Each point is reached from the start by the listed moves, each made 0, 1 or 2 times, or once backwards (-1), plus a little noise. Say if it took an odd or an even number of moves. Then give how often each move was made.

Moves:
(1): [1.3 2.3 1.7 1.5 1.2]
(2): [-0.7  1.8 -0.3 -1.8  0.3]
(3): [-2.5 -0.5  0.8  0.6  1.7]
Start: [ 0.2  1.3 -1.0  1.3  0.3]
Points:
[ 0.0  1.3 -1.0  1.0  0.3] -> even (0, 0, 0)
[-4.1  4.4  2.1  2.2  5.2] -> even (1, 1, 2)
[ 2.6  7.7 -0.7 -1.3  0.3] -> even (1, 2, -1)
[4.5 8.1 1.1 1.7 0.9] -> even (2, 1, -1)

Moves:
(1): [ 2.0 -0.3  0.6  0.0 -1.4 -1.3  0.6  1.7 -0.3 -0.5]
(2): [-1.1  1.5  1.7 -1.1 -0.5 -0.2  0.8  1.0 -1.1 -1.2]
(3): [ 0.2  0.1  1.9  1.3 -0.1  0.1  0.0  1.1  0.1  0.5]
(4): [-0.1  1.2 -1.3  2.2  0.0 -1.2 -1.2 -0.6 -0.3 -0.5]
(5): [ 1.9 -1.4 -0.5 -0.3  0.9  1.1 -1.6  0.1  0.9 -2.0]
(6): [ 1.3  1.1  0.7 -1.2 -0.7  1.9  0.0 -1.7 -0.4 -1.1]
(7): [ 1.0  0.1  0.5  1.3  2.3  0.2  1.7 -0.1  0.6 -0.7]
(8): [-1.3 -0.1 -1.6  2.5 -0.5  1.1  1.9  1.5  0.7  0.6]
(9): [-0.6  0.8 -0.2 -1.2  0.0 -0.2  0.1  0.2  1.6  1.1]
Start: [-0.4  0.1 -0.3  1.0  0.7  0.2 -0.2 -0.9 -0.1 -0.9]
Points:
[10.3 -3.3  5.5 -1.7  4.6  0.3  0.7  2.6  3.6 -6.0] -> even (2, 0, 1, -1, 2, 0, 2, -1, 1)
[-1.9  0.8 -4.7  6.7 -3.7 -0.5  0.8  3.7  4.7  3.8] -> odd (1, -1, 1, 1, 0, 0, -1, 2, 2)
[ 0.5  6.0  5.9  7.0  1.0 -0.2  0.4  0.1 -4.1 -6.2] -> odd (0, 2, 2, 2, 0, 1, 1, 0, -1)
[-5.0  1.0 -5.0  4.6  6.9  2.4  5.8  2.2  6.0 -1.0] -> odd (-1, 1, -1, 0, 1, -1, 2, 2, 2)
[ 5.0 -0.1  5.8 -3.9 -4.2  5.0 -0.8  0.1 -3.2 -6.2] -> odd (1, 1, 1, -1, 1, 2, -1, 0, -1)

Moves:
(1): [ 1.4 -0.3  0.6 -0.9 -1.0  0.8  0.0  0.7 -0.1  0.4 -0.2  1.6 -0.3 -0.2
 -0.6  0.7  1.4 -0.2  0.8 -1.2 -0.7]
(2): [-0.2  2.1 -1.2 -2.9  0.2  1.7 -0.2 -0.3 -1.3 -0.7 -2.7  1.6  0.4 -0.4
 -1.5 -0.3 -0.9  0.9 -0.6 -1.9 -1.5]
(3): [-1.1  0.8  1.5  0.8  1.0  0.5 -0.8  1.0 -0.7 -1.1 -0.5 -0.3 -0.5 -0.2
  0.2 -0.2 -0.3 -1.1 -0.1  0.2  0.6]
(4): [ 0.2  0.0 -0.2  0.9 -0.3 -0.1 -1.4 -0.6 -0.4 -0.1 -0.3 -0.1 -0.7 -1.6
 -0.8  1.4 -0.6 -0.2 -0.3 -0.8 -0.1]
(5): [ 0.7  0.8  0.0  0.6  1.9  1.5 -0.4  0.9 -0.5 -0.7 -0.1 -0.2  0.6 -0.8
 -0.9  0.9 -0.6  2.0 -0.2  1.6 -0.3]
(6): [-0.4 -1.0 -0.5 -0.5  0.1  1.9 -0.3  0.0 -1.1  1.0 -0.3  0.1  0.6  0.2
  0.2  0.2  1.1 -0.2  0.1 -0.3  1.4]
(7): [-0.2  1.5  1.0  1.4 -0.3 -0.5  0.9  0.1 -2.8 -1.2  1.0  0.1 -0.8  0.8
 -1.0  1.1 -1.0  0.5 -0.8  0.3  0.2]
(8): [ 0.4 -0.7 -1.1 -1.1 -0.6  0.4 -2.1  3.5  1.3  1.9  0.3  1.4  0.8 -0.1
 -0.6 -0.6 -0.2  0.4 -2.2 -2.9  0.1]
(9): [-0.2  0.5  1.0  0.6 -0.3  0.0  0.4 -0.7  0.4  1.4  1.5  1.0  0.6 -0.9
  1.3 -0.5 -0.1  0.1 -0.1 -0.1 -0.1]
(10): [-0.3 -1.0  0.9 -2.4  2.6 -1.2 -1.0  0.3 -1.2  1.4  0.3  1.2 -1.2  0.4
  0.1  1.3  0.2  1.8 -2.2  0.5  0.3]
(11): [ 0.1 -0.3  0.6 -2.1 -0.5  0.3 -0.6  0.7 -0.5 -1.9  2.2 -0.8  0.6  0.2
  0.2  0.4 -0.2  0.0  1.1 -0.9 -0.2]
(12): [-1.4 -0.2  0.0  0.1  0.0 -1.1  2.3  0.0  0.4 -0.6 -0.3  2.2 -0.9 -0.9
 -1.1  0.1 -1.7 -0.5  0.6  0.9  0.7]
(13): [ 1.4  0.8 -0.2 -0.4  1.8  0.0 -0.3  0.3  0.3  0.7  0.0  1.0  2.8  0.6
  0.1  0.1 -1.0 -1.0 -0.8 -2.1  0.1]
(14): [ 0.1  0.7  0.3  0.2 -0.3  0.2 -0.8  0.9  1.1  1.0 -0.4  1.2  0.8  1.9
 -0.3  1.0  0.4  1.2  1.0 -0.6  0.2]
(15): [ 1.1 -0.3  1.0  0.8 -1.0  0.3  1.2 -1.0  0.3 -1.0 -1.0  1.2  0.1  0.8
  3.5  0.8  0.2  0.2 -0.2 -0.6  0.7]
(16): [-1.5  0.0 -1.6  0.0  0.0  0.3 -0.5  0.5  0.6 -1.0  0.5  1.4  0.8 -1.1
  0.3  1.2  1.7 -0.9 -0.7  0.9 -0.5]
(17): [ 0.9  0.0 -1.4 -0.1 -0.4 -0.5 -0.7 -0.2 -1.0  0.2  0.6  0.7 -1.1  0.0
  0.5 -1.2  0.2  0.6  0.5 -1.6  0.1]
(18): [ 0.2  0.0 -0.1  0.3 -0.9 -1.4 -1.2  0.4 -1.7 -1.1 -0.6  0.6  1.6  0.0
 -1.7 -1.1  0.7  1.2 -0.5  1.7  0.9]
Start: [ 0.5  0.5  1.7 -2.6  1.0  0.9 -0.5  1.8  1.2 -2.5  1.1 -0.2 -0.3 -0.2
  0.7  0.7  0.6  0.4  0.7 -0.3 -1.0]
Points:
[ -6.2   6.3   0.1  -1.7  -2.1  -0.4   0.6   1.6  -6.5 -15.5   2.3   1.5
   1.4  -4.1 -10.9   2.6  -3.1   4.0   5.8   9.1  -0.4] -> odd (-1, 1, 0, 1, 1, 0, 1, -1, 0, -1, 2, 2, -1, 1, -1, 1, 0, 2)
[-4.2  3.4  6.0 -6.7  6.2  2.2 -4.8  1.9 -0.5 -4.9  3.5  7.3 -3.3 -6.4
  6.1  9.0 -0.1 -0.2 -6.0 -3.6 -3.9] -> odd (0, 1, 2, 2, 0, -1, 0, 0, 2, 2, 1, 0, 0, 0, 1, 2, 0, -1)
[ 2.2  0.0  3.9 -1.6 -4.5 -0.2 -0.6  5.9  1.2 -6.5  3.4 11.6  2.1 -9.3
 -4.5  6.9  0.7  6.3 -0.5  3.8 -2.2] -> even (2, 0, -1, 2, 2, -1, 0, 1, 2, 0, 1, 2, -1, 0, 1, 1, -1, 2)
[ 1.9  5.9  5.9  1.4 -0.8 -4.8 -3.2 11.6 -3.5  2.1 -0.6 14.9  4.6  5.0
 -6.4 -1.8 -4.7  0.8 -4.0 -9.5  5.0] -> even (1, 0, 2, 0, -1, 0, 2, 2, 1, 0, -1, 2, 2, 2, 0, -1, 1, 2)
[  4.4   5.8   1.8  -9.7  -3.7   3.2  -7.0   5.3   6.2   0.0  -3.6   3.3
  10.9   4.0  -1.9  -3.2  -0.9   2.1   1.5 -11.9  -5.0] -> even (0, 2, 0, 0, -1, -1, -1, 1, 1, -1, 1, -1, 1, 2, 0, -1, -1, 1)

Moves:
(1): [ 1.4 -3.8 -2.6  0.0 -1.5 -0.3  0.3 -0.1 -2.0  3.7  0.2  0.4  0.3  1.7
  0.8 -0.3  0.4 -1.3  0.1  0.0  0.3  2.0 -2.5 -2.1 -1.7 -0.3]
(2): [ 0.6 -0.6  0.5 -1.0  2.6  1.7 -0.3  0.3 -0.2 -2.8  0.5 -0.3  1.1  0.2
  0.6 -1.4 -0.6  1.1  0.4 -1.3  1.3  0.4  0.5  1.2  0.8  0.3]
(3): [-0.6  1.3 -1.7 -1.9  0.5 -0.4  0.6 -0.7 -0.4  1.4  0.0 -0.3 -0.1  0.2
  1.2  1.2  0.1 -0.8 -3.5  1.5 -1.5  1.5 -1.9  1.6 -0.6  0.1]
(4): [-0.6  0.1 -1.3 -1.0  0.0 -0.5 -0.5  1.4  0.4  0.6 -0.4 -1.9  1.1 -0.9
  0.2  0.4  1.5 -0.8 -0.2 -1.6  0.4 -1.6 -0.3  0.2  0.5  1.1]
(5): [ 0.2 -0.6  0.7  0.6  0.8  0.1  0.2  0.8  1.5  1.0  0.1 -0.4 -0.2 -1.1
  0.4 -0.3 -0.2  0.4 -1.4  0.8  0.2 -1.8 -0.8  0.9  0.3  1.6]
(6): [-1.1  0.5 -0.4  0.6  0.7  1.6  1.1  0.4  0.1  3.8 -0.8 -1.6  2.8  0.3
 -1.0 -0.9 -0.8 -0.6 -0.5 -0.7 -0.2  0.1 -0.3 -0.6 -0.6 -0.3]
(7): [-0.2  0.1  2.1  0.5 -1.7 -0.9  0.8  0.1  1.3 -1.8  1.9  1.4 -1.5 -0.7
  0.2 -1.7  0.0  1.6  1.2  2.0 -0.2  1.2 -1.1  1.4 -2.6  0.2]
(8): [-1.2  0.3 -0.4 -1.7  0.1  0.0  0.2  0.5  0.2  1.7  0.2 -0.3  0.2  0.7
  1.2  0.5  1.8 -0.2 -0.8 -0.9  0.8 -0.2  0.6  0.6  1.0 -0.9]
(9): [-0.7 -0.1 -1.0 -0.2 -0.4 -0.8 -1.9  0.0 -1.5 -0.5 -0.1 -0.8  0.6 -1.1
  1.3  0.5  0.1  0.2 -0.9  0.7 -0.2 -1.6 -0.9  0.3  1.8 -1.3]
(10): [ 0.6 -0.8  0.9 -0.8 -1.1  1.5  0.6 -1.0 -0.5 -0.8 -0.7  0.7 -0.3  0.2
 -0.5  0.3 -1.0  0.4 -0.2  0.1 -0.7 -0.1 -0.2 -1.2 -0.5  0.9]
(11): [-1.5  0.7  0.2 -1.4  1.2 -0.9 -1.7  0.4  0.0  0.7 -0.6 -0.5 -1.6  0.1
  0.6  0.5 -0.7 -0.2 -0.5 -1.8  0.1  0.5  0.9  2.0  0.8 -0.6]
(12): [ 1.5 -0.6  0.6 -0.1  2.0  2.5 -0.6 -1.6  0.9 -4.6 -1.6  0.7  0.0  1.1
  1.2 -1.1 -2.4  0.3 -0.4 -0.7 -2.4  0.3  2.8 -0.4  0.4 -1.2]
(13): [-0.4  0.3 -0.7  0.5  0.0  0.8 -0.4 -0.5 -0.5  0.1 -1.7  0.7  1.2  0.0
  0.1  2.1 -1.3 -0.4  0.2  0.7  0.4 -0.4  0.1  0.1 -1.2 -1.5]
(14): [-0.6  0.7 -0.5 -0.1 -1.6  0.7  1.9  0.1  0.4  2.1 -0.1  0.2 -0.4 -0.9
 -1.0 -1.4  0.9  0.0  0.7  0.5  1.4  1.5  0.3  0.7 -0.1  1.6]
(15): [-1.0 -2.1 -0.5 -0.7  3.4 -0.8  1.4 -0.8  0.7 -1.0 -0.3 -0.9 -2.1  0.9
 -1.3  0.5 -0.4  1.4  0.8 -0.3 -2.9 -0.9  1.6  1.4  0.7 -0.9]
(16): [ 0.9  1.2 -0.2 -0.3  0.4  0.8  2.4  1.5  1.0  2.0 -1.1  0.8  0.5 -0.4
 -1.9 -0.4 -0.5  0.8  1.3 -0.3  0.4 -0.5 -0.6  0.9  0.8 -1.7]
(17): [-0.5 -0.6  0.4 -0.1  0.5 -1.4 -1.2  1.5 -1.1  1.7 -0.3  0.2 -0.6 -1.9
  0.3  0.9 -0.2 -1.3 -0.2  1.4 -0.3 -1.0  0.3  0.5  0.2  0.5]
(18): [-0.8  0.8 -0.1 -0.7  2.8  1.5 -0.7 -1.0  0.8 -0.9 -0.6  0.4  0.1  0.3
  0.4 -0.3 -0.1 -1.3 -0.2 -1.0 -1.0 -1.4 -0.2  1.1  1.1 -1.3]
(19): [ 1.2  1.1 -0.3 -2.1  3.1  0.9  0.6 -0.3  0.9 -0.1 -2.3  0.3 -0.5 -0.9
  0.2 -1.6  0.0  2.4  0.0  2.4 -1.0 -0.6 -1.5 -0.7 -0.8 -2.5]
(20): [-0.2  1.8  0.8  1.2  3.6  1.8 -2.1  0.5 -1.6 -0.6 -2.2  3.5  2.7  0.2
  1.3 -0.1 -2.0  0.5  2.3 -2.5 -0.8 -0.7  1.5  1.2  1.7  0.8]
(21): [ 1.3 -2.4 -0.6  1.4  0.2  0.0  1.2 -1.1  0.2 -2.3 -2.3  1.9  2.3  0.4
 -0.4 -1.7 -1.1  0.9 -0.4  0.8  0.3  0.0 -1.2 -2.8 -0.8 -0.9]
(22): [ 0.3  1.1  1.8  0.9 -0.6  1.0  0.5 -1.6  0.8  0.0 -0.2  0.6  0.6 -1.0
  0.3  1.3 -1.4  0.2  1.0  0.7  0.0  1.0 -0.1 -0.6 -0.4 -0.1]
(23): [ 2.2 -0.5  0.3 -0.3 -1.5 -0.1  0.4 -0.1 -0.7  1.6  0.9  0.3  1.5 -1.1
 -0.6 -1.3  0.9  0.4 -0.4  0.4  1.0 -0.7 -0.2 -0.2 -0.9  1.4]
(24): [-0.4 -0.8 -0.7  0.3  1.1 -3.0  0.3  2.2 -3.2  2.6  0.0 -0.9 -2.6  0.7
  2.1  0.5 -0.6 -0.9 -0.3 -3.0  0.8 -1.4  1.8  1.1 -0.7 -1.3]
Start: [-2.7 -0.1  1.4  2.8  1.0 -2.0 -0.6  1.3  2.1  2.1  1.5 -1.6 -3.1  0.3
 -1.8  0.2  0.3 -1.8  1.7 -2.6 -0.5 -0.4 -0.9 -1.5 -1.7  3.5]
Points:
[ -5.7   2.3   6.0  -8.4   2.8  -8.6   6.9   5.5   5.1  16.1   0.5  -6.4
 -14.3  -8.1  -6.4   4.1   5.1   5.7   4.7   0.8  -1.8 -10.8   1.2   5.0
  -5.1  -2.7] -> even (-1, -1, -1, 1, 0, 0, 1, 2, 0, 2, 1, -1, 1, 0, 2, 1, 1, 0, 2, -1, -1, 1, 2, 1)
[ -3.3  -6.3   0.9   8.4 -18.9  -9.6  -3.8   1.1 -11.1  16.2   5.3   2.4
  -2.2   1.9   5.2   9.4   0.3  -5.5   5.6  -2.5   7.2   4.0  -6.6  -9.7
  -7.5  -1.8] -> odd (2, -1, -1, -1, -1, 0, 1, 2, 2, 1, 0, -1, 1, -1, -1, 0, 0, -1, -1, 0, 0, 2, 0, 1)
[-10.2   4.7   0.9  -3.1   0.8  -1.9   2.0   9.5   3.9   8.9   9.1 -15.1
  -4.3  -4.4   6.9  -4.9  10.0  -3.4  -5.4 -10.0  10.6  -7.6   0.8   9.1
  -0.1   8.7] -> odd (-1, 2, 0, 2, 2, 1, 1, 2, 1, 0, -1, 0, 0, 2, -1, -1, -1, 1, 0, -1, -1, 0, 0, 2)
